Each row is a point. Before rounding, the points of a table are all equally far from one centre. They may lie mostly on one side of it. Where is the centre, to within rounding?
In the rows, zero is written as 128.

Points:
[82 65]
[52 119]
[57 92]
[57 91]
[55 133]
[103 170]
[159 138]
[158 91]
[151 150]
Centre: [108 115]

Points, 9 rows:
[97 198 110 131 169 152]
[127 164 104 149 160 233]
[195 156 83 132 150 189]
[142 168 58 118 164 201]
[128 203 137 83 180 158]
[146 167 72 91 186 205]
[140 175 66 94 159 151]
[139 180 61 107 143 172]
[142 152 91 158 174 223]
Centre: [142 156 120 120 164 176]

Points, 15 rows:
[100 148 129 124 167 135 144 93 103 55 53]
[123 81 134 92 134 220 158 178 132 109 89]
[161 153 130 212 94 83 136 70 91 144 211]
[134 181 142 210 120 102 239 143 97 128 139]
[61 148 114 198 162 65 141 123 151 133 157]
[178 170 105 160 161 92 164 188 91 155 118]
[101 187 185 105 168 144 198 79 110 108 172]
[138 180 111 215 143 169 134 173 201 139 80]
[104 171 148 153 168 122 217 97 66 151 141]
[149 129 120 123 70 117 152 142 220 81 7]
[144 206 186 147 108 182 169 86 124 87 214]
[122 126 136 85 62 167 111 165 98 47 185]
[100 180 155 89 120 190 216 136 219 130 165]
[124 225 145 155 103 87 45 58 121 143 126]
[111 94 118 129 87 158 59 154 149 119 18]
Centre: [133 140 148 133 78 130 142 113 148 140 118]

Points, 25 rows:
[130 176 147 193 136 128 228 127 161 94 161 100 144 50 168 64 104 110]
[110 183 109 221 180 89 155 173 174 131 149 124 82 150 130 14 111 118]
[80 143 176 187 163 99 197 188 120 153 163 103 104 79 127 73 59 32]
[90 160 176 149 186 80 191 105 177 160 122 87 100 110 185 57 79 94]
[94 180 154 154 116 86 136 201 143 133 195 162 113 110 137 82 124 45]
[66 128 200 184 181 135 192 202 182 145 184 140 106 61 78 77 98 77]
[91 156 189 183 167 84 201 184 135 112 152 111 129 147 139 61 144 42]
[72 172 183 198 214 89 170 147 107 103 178 195 102 27 142 80 110 129]
[87 159 186 157 163 57 141 149 131 114 176 190 87 37 99 56 117 134]
[126 116 204 120 185 149 165 120 179 81 155 158 161 136 154 72 72 149]
[148 168 197 199 183 101 211 131 192 127 146 140 160 57 135 63 120 69]
[121 181 165 145 216 132 162 129 210 106 153 123 174 44 120 40 114 121]
[89 172 98 199 175 150 188 156 152 138 183 160 71 86 172 59 102 71]
[72 192 226 202 146 132 201 157 152 126 127 124 99 34 121 102 111 72]
[86 117 142 144 203 129 177 110 142 99 155 168 124 33 162 71 115 94]
[91 136 169 215 127 56 192 109 167 107 185 115 113 73 156 52 110 116]
[124 146 169 185 147 144 216 120 101 114 164 171 137 79 135 93 150 140]
[85 143 192 196 145 79 146 183 145 130 211 118 115 42 153 127 112 156]
[120 186 142 205 168 101 120 206 111 135 138 113 169 48 108 129 77 101]
[184 159 155 109 185 112 120 117 148 102 156 168 141 141 151 99 101 99]
[87 116 147 197 183 123 201 93 113 128 162 163 155 84 156 64 82 77]
[91 152 139 207 221 83 193 99 193 106 168 149 109 64 144 111 146 107]
[120 132 188 249 140 127 157 189 137 106 174 100 153 100 110 115 104 59]
[121 112 181 158 183 115 154 181 139 99 137 165 106 38 90 43 81 165]
[105 165 154 194 200 75 198 138 97 165 153 114 127 70 153 52 126 81]
Centre: [104 173 170 176 178 117 153 150 152 110 158 133 114 106 125 91 86 114]

Points, 30 rows:
[112 145 150 149 129 123 69 88 85 132 127 104 157 100 101 144 157 155 171 122 127 15 150 148]
[185 101 160 199 168 142 36 98 102 153 105 134 92 67 112 109 95 186 119 145 160 63 87 124]
[178 109 194 116 188 155 187 58 64 177 138 109 120 82 81 141 156 119 113 145 172 127 107 144]
[99 116 171 128 93 128 83 136 103 147 71 156 195 103 109 133 161 182 114 160 164 79 120 93]
[185 117 201 92 144 83 109 126 96 173 115 111 105 66 90 143 94 129 69 94 133 115 123 164]
[137 85 210 122 107 125 82 151 95 149 169 98 187 73 95 148 157 167 128 165 119 68 147 138]
[124 111 166 118 163 147 113 140 128 172 159 80 84 60 118 152 133 182 123 186 172 127 70 204]
[137 168 172 123 181 141 69 103 124 124 164 113 180 80 111 173 155 157 147 192 140 111 97 149]
[189 129 151 169 157 135 118 116 92 132 128 83 129 82 45 222 194 180 173 107 151 143 104 149]
[144 97 200 120 135 100 106 126 133 184 121 130 99 118 57 107 152 202 134 110 177 84 72 116]
[161 98 152 129 140 94 60 114 127 186 83 108 165 41 56 143 162 187 126 129 168 110 92 180]
[101 79 130 135 165 143 138 137 75 174 106 111 127 138 36 147 136 138 90 156 168 129 57 152]
[151 64 169 132 89 133 98 93 75 176 122 133 105 68 31 140 173 101 102 175 197 116 118 124]
[194 126 202 162 178 121 59 64 155 165 118 127 131 66 125 102 157 167 136 149 138 94 109 74]
[92 116 216 143 151 161 100 121 107 150 77 77 124 85 88 60 173 170 171 152 138 118 102 187]
[166 58 187 80 117 149 118 110 95 104 76 69 123 64 44 155 200 140 117 128 113 112 141 125]
[157 71 137 125 169 176 76 100 135 161 92 47 135 104 57 101 151 108 148 146 184 75 121 148]
[191 121 177 121 152 180 68 108 117 125 81 101 127 77 128 142 112 106 66 138 136 111 57 161]
[189 134 170 163 202 127 96 103 160 183 105 139 142 120 64 112 211 151 139 134 117 102 90 138]
[163 173 132 161 117 88 127 112 115 193 116 91 141 95 87 102 131 159 192 148 140 131 91 192]
[159 90 154 142 122 179 126 109 119 207 84 64 86 135 29 157 172 186 114 171 154 137 114 141]
[139 114 134 122 157 86 110 114 156 123 91 112 48 82 73 180 98 83 139 112 107 109 112 64]
[166 127 150 127 160 180 66 110 90 145 179 92 113 94 119 106 133 126 168 198 182 75 112 155]
[160 159 116 103 137 113 95 153 72 143 160 95 160 89 72 181 127 160 139 96 144 127 113 163]
[185 145 249 121 98 107 63 89 106 163 106 100 104 69 88 127 160 120 107 140 116 120 107 146]
[110 95 164 76 134 157 129 94 137 180 100 126 139 74 37 116 147 192 168 137 107 60 101 141]
[196 139 176 119 128 160 114 103 87 191 147 94 126 72 50 111 148 193 111 93 115 93 121 102]
[100 88 122 69 156 145 106 155 60 157 129 143 114 19 100 172 160 167 119 135 182 148 114 129]
[158 117 163 91 128 125 103 90 140 222 66 109 122 133 62 184 142 135 143 160 89 78 174 142]
[177 153 217 98 153 115 145 75 87 141 114 102 130 55 138 153 112 107 131 137 165 102 103 181]
Centre: [142 103 155 148 144 142 113 124 105 155 99 119 108 83 108 148 142 137 147 143 128 120 124 126]

Points:
[136 117 134 121 207 187 72 63 128 107 86 93 109 143 96 141 115 140 170 108 88 102 219 138]
[145 85 115 151 151 119 81 106 99 88 89 143 76 131 89 95 68 102 223 104 78 147 161 143]
[149 109 76 179 161 123 93 58 157 108 96 101 112 158 88 65 106 201 144 97 103 97 243 127]
[161 143 114 207 60 110 76 74 112 102 74 128 146 185 97 99 114 209 175 125 135 107 169 133]
[145 126 144 199 145 147 133 83 112 101 70 129 130 132 130 41 108 205 164 62 130 92 201 219]
[101 123 78 197 141 87 63 76 102 168 101 170 91 206 81 72 112 120 141 73 106 148 167 183]
[97 93 131 115 109 94 100 110 132 116 112 170 64 147 76 65 82 194 200 93 110 132 204 153]
[187 93 144 188 128 144 105 84 89 94 160 117 81 148 115 65 130 90 199 102 63 98 186 170]
[95 122 100 148 146 80 120 124 128 46 101 141 64 208 112 127 111 138 151 65 122 129 227 159]
[152 71 103 185 220 115 92 151 127 91 92 125 99 139 46 71 120 151 177 79 109 124 203 200]
[118 144 146 141 188 170 137 41 132 183 136 98 100 195 90 91 69 135 140 135 109 142 159 159]
[179 91 134 206 177 93 82 94 139 130 77 110 85 165 85 91 91 183 188 68 125 100 249 197]
[120 96 121 167 169 138 111 73 136 144 126 86 111 134 54 53 146 113 136 96 101 174 240 203]
[196 122 120 194 108 149 95 94 92 88 88 122 145 132 115 70 77 156 215 127 68 105 196 143]
[156 77 112 137 191 147 84 99 137 114 52 96 119 149 108 156 111 152 152 52 69 146 187 190]
[139 160 141 139 190 139 117 156 117 91 94 121 105 158 104 72 106 175 231 170 115 165 192 218]
[105 74 158 155 171 128 105 63 105 71 87 134 134 117 91 92 113 171 185 106 109 67 175 208]
[182 68 150 172 159 145 69 99 175 47 99 171 78 173 78 67 77 125 184 92 79 99 182 161]
[144 38 139 200 128 115 76 82 100 141 86 86 99 130 80 57 107 112 188 138 96 111 201 177]
[124 63 193 141 167 69 72 84 101 168 136 165 165 179 83 89 113 133 179 107 98 94 221 212]
[143 86 144 166 164 122 103 133 114 96 77 132 90 162 87 152 129 181 227 89 114 99 199 225]
[83 80 124 148 135 79 80 70 117 135 79 131 167 161 92 91 101 147 196 97 45 84 187 161]
[126 91 127 179 178 139 107 135 72 82 90 113 150 170 125 75 79 176 201 135 104 97 240 196]
[150 118 155 147 169 94 65 133 115 63 42 109 90 158 113 77 91 117 211 101 107 82 237 207]
[163 105 175 185 147 168 85 86 117 76 53 132 121 127 84 142 121 159 182 56 85 144 177 203]
[91 127 157 157 160 199 113 94 103 83 77 157 91 115 118 60 91 136 141 82 142 88 177 124]
[148 95 134 199 147 112 76 90 96 68 145 86 146 187 58 71 56 143 155 151 77 87 201 155]
[104 127 170 118 192 121 98 96 84 104 30 142 119 136 57 69 126 151 147 65 131 125 201 177]
[116 109 164 110 179 116 79 95 78 123 77 115 72 184 63 159 125 139 186 113 103 102 175 195]
Centre: [142 131 159 164 143 116 90 133 151 126 109 131 127 165 117 94 119 135 135 119 113 122 178 162]

Points (28 x 24):
[114 140 113 90 122 143 114 99 123 59 177 139 108 116 116 75 164 137 72 140 141 161 235 180]
[138 146 158 75 140 168 123 76 127 114 128 165 141 140 117 118 176 131 103 140 61 120 192 152]
[138 121 108 83 84 158 135 87 154 101 171 140 116 101 105 152 193 107 93 108 107 103 212 178]
[107 129 116 127 81 149 115 123 125 118 149 129 115 124 62 119 180 148 60 132 134 128 249 199]
[82 93 75 82 120 125 123 99 138 134 177 177 119 177 80 159 201 134 62 128 159 125 201 160]
[78 149 153 87 159 157 117 99 133 134 175 132 110 115 83 158 188 125 111 146 87 163 233 149]
[116 81 106 57 95 134 85 64 150 112 182 129 122 126 105 98 161 128 95 109 112 108 191 165]
[107 93 141 123 75 162 102 91 112 111 158 159 117 142 94 141 173 95 129 178 119 133 223 169]
[117 128 106 106 79 146 102 90 127 56 179 145 99 97 136 130 172 158 46 141 159 108 170 155]
[158 70 84 107 107 123 100 140 130 110 141 152 87 124 84 110 156 150 24 102 97 120 205 130]
[93 113 79 107 82 123 80 151 146 95 184 169 150 83 107 129 190 145 39 154 173 139 192 166]
[127 99 114 85 132 153 122 137 133 74 133 92 111 85 78 87 187 116 83 179 87 138 210 173]
[74 130 108 152 122 176 93 116 174 126 181 154 130 82 123 95 217 134 94 110 161 115 185 193]
[109 139 155 72 111 126 100 112 118 128 142 101 69 120 103 172 151 108 94 136 101 118 203 136]
[121 95 172 90 113 148 155 107 131 120 136 119 89 83 69 91 181 151 78 182 115 104 177 139]
[149 174 112 108 101 150 89 112 100 130 146 154 118 97 83 105 174 148 57 163 99 150 211 173]
[75 104 114 50 78 143 124 102 119 127 142 161 91 112 108 95 129 150 66 154 101 98 209 135]
[144 155 103 97 148 134 54 112 175 77 178 120 118 133 84 84 156 133 115 169 127 138 211 171]
[126 148 162 78 116 91 83 112 166 100 182 174 129 131 117 133 184 118 97 157 107 132 194 122]
[146 157 127 86 119 145 68 104 175 89 151 140 123 115 121 109 192 119 84 141 122 131 211 187]
[91 137 90 90 82 142 111 93 148 127 175 151 91 95 85 122 195 116 85 130 130 124 217 192]
[107 91 135 127 106 178 102 151 169 65 190 134 120 112 113 123 207 101 104 154 125 116 228 170]
[132 133 101 90 72 201 135 109 148 83 146 130 133 78 114 130 134 137 107 174 109 167 221 139]
[126 109 127 75 144 120 107 128 147 100 167 103 155 120 93 87 155 151 94 179 100 143 234 196]
[96 123 102 93 87 152 86 139 119 101 143 135 106 80 89 121 215 130 90 169 115 154 201 174]
[92 111 110 103 115 145 108 121 125 79 149 134 110 74 70 127 221 119 74 151 115 104 204 197]
[110 122 116 62 148 178 133 131 124 143 167 160 124 99 128 97 130 121 52 124 172 170 235 188]
[144 168 103 78 139 148 108 141 76 90 166 149 148 96 93 97 158 125 56 119 95 123 158 189]
Centre: [106 116 100 130 150 152 121 126 138 123 154 140 142 115 101 122 137 119 85 145 136 117 177 124]

Points, 31 rows:
[99 129 73 118 110 94 158 73 136 109 135 166 174 64 42 45 161 59 48 88 106 162 108 181]
[105 122 66 136 110 83 108 77 78 153 143 144 160 144 45 111 176 79 7 116 71 117 174 167]
[82 147 52 149 138 63 148 77 103 121 144 190 167 93 34 101 128 85 22 104 83 141 132 183]
[116 112 78 124 130 50 124 96 86 165 137 186 168 107 66 81 158 65 18 102 105 126 137 141]
[84 155 71 162 122 93 130 102 68 144 140 186 150 125 30 105 144 78 44 121 58 121 112 178]
[116 115 106 151 129 50 102 109 114 118 129 210 162 127 92 97 141 56 23 121 94 117 145 166]
[71 92 105 135 117 85 164 100 110 118 118 213 162 104 47 91 175 70 44 102 84 144 123 163]
[91 134 136 131 148 93 134 89 80 160 154 188 183 143 62 63 124 60 60 113 72 140 162 171]
[72 130 108 146 101 96 132 126 101 129 130 200 170 121 50 129 145 53 23 109 66 135 114 197]
[110 106 41 162 90 92 135 101 88 182 132 211 158 98 87 92 155 95 64 149 82 116 137 159]
[90 157 53 146 107 73 135 65 101 136 149 200 179 100 56 99 150 81 47 71 93 143 110 182]
[86 115 94 142 127 106 141 125 101 158 149 179 212 81 51 71 141 112 45 106 95 114 144 173]
[89 121 73 93 133 74 135 97 78 153 152 180 199 129 61 113 142 77 20 114 86 125 117 172]
[85 123 73 163 141 97 124 132 107 125 155 170 142 124 43 84 169 40 8 93 77 135 143 160]
[129 118 97 163 97 110 180 95 73 155 126 194 144 78 95 48 151 87 13 114 114 138 131 142]
[107 136 77 105 128 84 146 97 115 131 122 221 148 87 55 82 160 62 38 136 77 155 121 182]
[77 118 54 148 84 74 134 83 102 162 116 190 165 104 67 82 179 73 9 115 84 124 166 184]
[60 133 84 133 119 92 161 84 116 108 110 196 156 132 82 54 180 83 16 126 69 113 177 164]
[94 152 81 134 155 105 116 79 130 142 110 164 184 124 58 107 187 62 75 125 61 151 182 170]
[80 137 99 121 103 50 149 94 121 116 151 200 136 95 69 45 170 81 51 117 63 163 136 163]
[91 138 97 129 140 67 130 80 88 98 142 210 154 88 49 116 158 59 35 127 97 118 160 156]
[83 118 34 128 116 83 136 106 82 146 126 175 169 102 41 73 144 44 32 109 81 183 142 184]
[61 105 55 140 132 74 144 109 114 177 172 196 157 109 58 84 130 64 61 91 58 122 151 147]
[55 129 96 120 68 118 165 82 139 153 162 168 136 115 21 77 141 32 26 92 85 157 132 149]
[55 141 77 146 135 69 149 93 88 132 142 169 124 100 54 85 165 60 30 68 87 131 96 176]
[143 146 74 160 159 96 158 76 117 175 108 132 190 127 82 123 123 97 72 77 95 148 121 178]
[114 133 93 140 115 86 142 96 129 138 133 224 157 137 32 86 145 83 44 117 91 115 125 167]
[116 137 71 191 106 103 118 125 90 135 131 200 139 102 74 101 174 63 32 110 83 176 152 171]
[59 85 53 127 105 108 135 84 81 132 156 165 160 133 68 129 180 71 22 69 60 138 134 154]
[116 144 116 116 115 101 129 85 96 118 125 192 181 124 26 70 147 76 18 111 87 138 166 162]
[79 132 72 149 91 98 112 50 95 138 182 189 184 125 41 78 136 68 55 123 64 133 149 188]
Centre: [93 128 83 128 99 116 146 93 114 123 136 132 138 110 103 100 121 73 66 114 98 133 149 161]

Points (31 x 24):
[55 164 183 110 68 113 142 118 96 116 111 136 179 120 39 147 97 175 91 109 170 189 126 74]
[104 185 139 154 88 156 194 192 120 131 86 103 113 134 79 88 125 141 93 110 118 110 134 123]
[88 132 165 95 115 139 174 144 174 160 137 121 137 126 34 93 155 123 159 132 132 141 181 149]
[59 119 171 120 94 154 174 132 120 180 141 111 106 140 84 136 101 233 83 100 91 116 99 100]
[37 174 88 164 125 152 209 158 110 169 148 102 114 135 69 182 135 106 92 95 168 133 140 106]
[30 150 147 137 61 108 147 166 127 121 122 137 153 123 39 116 112 180 86 135 137 99 135 110]
[51 153 147 124 89 104 183 151 149 143 119 113 123 121 7 125 162 179 63 162 153 162 119 91]
[29 162 117 151 80 89 196 140 103 171 115 81 91 90 84 191 168 135 112 99 140 165 124 143]
[66 149 139 117 69 109 193 158 97 149 87 101 181 151 15 133 138 202 105 107 157 165 116 92]
[41 128 134 123 69 138 165 193 135 162 126 87 110 111 53 116 106 208 117 99 131 170 133 76]
[62 156 142 85 70 100 215 168 138 187 132 140 173 138 90 164 161 178 97 92 183 187 91 101]
[72 173 95 121 120 107 156 146 138 187 82 63 109 120 95 99 124 201 106 129 181 117 108 81]
[37 159 128 140 139 135 204 149 128 164 114 122 115 114 30 154 97 191 117 79 186 174 141 126]
[39 90 161 106 67 145 154 172 139 173 85 89 130 162 57 185 100 178 109 90 171 134 137 106]
[61 148 176 117 74 132 194 156 176 181 126 119 108 143 58 152 122 180 66 81 121 150 138 56]
[71 100 170 108 48 177 150 166 163 126 95 119 160 143 48 192 113 169 120 141 143 120 129 103]
[49 151 108 166 52 137 117 135 175 190 62 111 121 173 30 143 117 145 73 122 127 150 130 91]
[48 147 117 142 27 161 172 173 181 157 90 123 85 133 47 147 133 151 97 103 136 174 94 122]
[44 140 109 136 83 146 160 206 134 120 51 119 116 157 40 154 125 178 108 99 133 152 126 90]
[60 121 184 131 68 183 188 165 124 152 131 114 131 129 28 134 124 203 133 95 145 168 105 91]
[65 121 139 142 66 158 190 177 145 137 93 142 84 174 32 168 142 169 90 160 141 153 88 105]
[127 127 166 162 101 176 192 163 127 129 139 138 123 116 38 158 146 184 146 137 176 176 136 75]
[37 148 129 113 96 157 174 158 123 194 77 132 119 152 39 129 124 158 89 130 174 106 154 100]
[48 128 85 165 114 112 167 178 116 161 111 104 141 145 110 173 103 184 100 173 157 136 172 75]
[50 154 157 103 113 156 216 199 148 148 120 153 135 145 46 150 110 190 105 95 136 146 134 118]
[68 170 156 116 88 137 156 134 120 176 141 156 124 166 51 129 118 171 85 162 191 150 153 52]
[48 123 145 133 71 202 204 117 154 136 87 107 102 160 89 136 129 212 136 121 116 167 99 129]
[11 152 158 123 87 126 106 150 99 163 106 127 116 163 30 125 133 201 134 97 137 182 104 84]
[71 139 168 121 97 149 189 170 127 181 95 138 135 164 39 113 159 153 118 128 71 168 173 93]
[64 150 193 155 42 180 133 151 190 151 109 142 111 115 67 112 138 119 111 99 153 142 106 104]
[69 179 150 168 91 124 194 183 143 179 131 142 108 141 53 117 118 164 125 165 102 173 168 125]
Centre: [90 137 130 134 114 126 144 125 138 153 119 119 140 141 93 150 131 142 119 117 132 163 107 113]

Points (31 x 24):
[121 114 162 123 105 78 136 195 45 106 181 120 90 185 35 172 98 97 142 135 189 141 100 106]
[124 146 166 160 131 64 116 214 59 97 171 168 84 181 49 148 65 100 138 80 195 149 122 129]
[104 119 166 160 102 42 99 199 53 128 195 138 126 194 11 140 63 132 149 139 193 126 132 113]
[85 166 202 129 111 93 137 202 59 138 156 122 135 214 55 148 101 113 173 123 174 154 151 86]
[144 119 191 119 155 50 132 199 105 105 174 136 105 184 70 133 65 90 157 68 184 177 163 107]
[73 84 202 131 118 67 99 206 55 82 157 133 90 173 74 117 38 141 153 105 181 173 146 77]
[139 114 167 131 111 71 133 223 36 85 128 179 116 197 71 169 106 102 190 104 179 168 148 105]
[107 104 176 173 139 45 124 198 37 110 171 139 112 124 82 159 71 120 163 111 206 184 126 114]
[126 120 205 184 85 43 156 187 93 102 177 135 129 171 59 125 99 110 175 79 166 207 100 95]
[99 110 185 131 98 58 119 230 60 53 173 180 112 185 86 130 102 92 170 92 203 182 131 96]
[143 83 212 111 82 79 112 181 89 79 148 128 119 185 38 133 52 71 153 118 179 120 113 121]
[124 113 198 152 62 15 131 204 79 92 154 183 97 169 63 108 84 102 147 93 200 182 161 87]
[84 64 189 134 70 62 135 171 53 101 174 170 93 137 57 153 82 98 155 76 206 149 129 128]
[116 126 181 141 129 81 147 185 66 104 166 122 143 167 104 108 55 89 156 104 176 192 130 81]
[79 164 218 114 92 65 129 186 70 112 192 181 77 143 67 141 108 116 157 105 171 183 77 103]
[103 141 174 162 99 89 145 204 58 65 176 183 120 201 77 104 105 70 161 124 162 195 113 102]
[89 130 190 149 131 52 117 202 43 146 164 155 83 187 63 176 92 77 156 113 212 181 119 129]
[98 161 170 135 150 77 137 141 58 81 142 148 120 173 77 142 83 69 163 113 170 158 164 98]
[133 109 205 156 112 48 131 184 63 120 160 149 72 151 76 108 89 89 123 86 180 172 126 78]
[133 102 158 138 97 49 139 217 41 62 144 187 116 176 62 137 44 121 183 115 163 140 134 89]
[83 116 167 130 111 63 126 188 44 147 143 165 135 159 44 166 104 96 136 113 185 154 151 145]
[126 109 169 187 112 73 160 202 41 124 170 148 146 168 64 157 101 92 144 130 155 165 103 113]
[125 131 174 135 130 88 118 212 46 70 165 148 95 183 72 98 77 97 150 156 217 167 147 105]
[132 129 161 149 131 77 128 206 47 108 183 177 87 164 76 129 78 93 202 77 174 177 76 112]
[115 161 171 129 117 59 135 194 59 112 201 169 91 120 81 90 69 86 167 103 154 176 112 137]
[91 138 150 165 112 89 124 185 46 92 167 175 148 162 62 167 102 83 185 101 189 177 121 161]
[127 145 197 132 99 93 90 210 67 100 182 148 115 194 58 114 87 100 163 73 203 173 118 112]
[85 122 197 148 100 106 119 188 65 71 179 137 69 196 49 184 61 92 160 82 169 164 123 88]
[117 137 163 146 106 95 163 228 72 103 137 150 149 148 98 159 112 101 159 144 207 146 90 139]
[129 102 189 116 137 52 181 193 54 98 170 159 120 184 93 134 98 90 149 133 196 164 110 121]
[122 91 203 145 132 41 100 210 76 99 153 158 125 207 45 113 80 110 144 78 166 147 147 101]
Centre: [106 108 174 157 91 78 106 171 134 122 168 166 85 176 107 144 87 125 193 151 157 146 140 126]
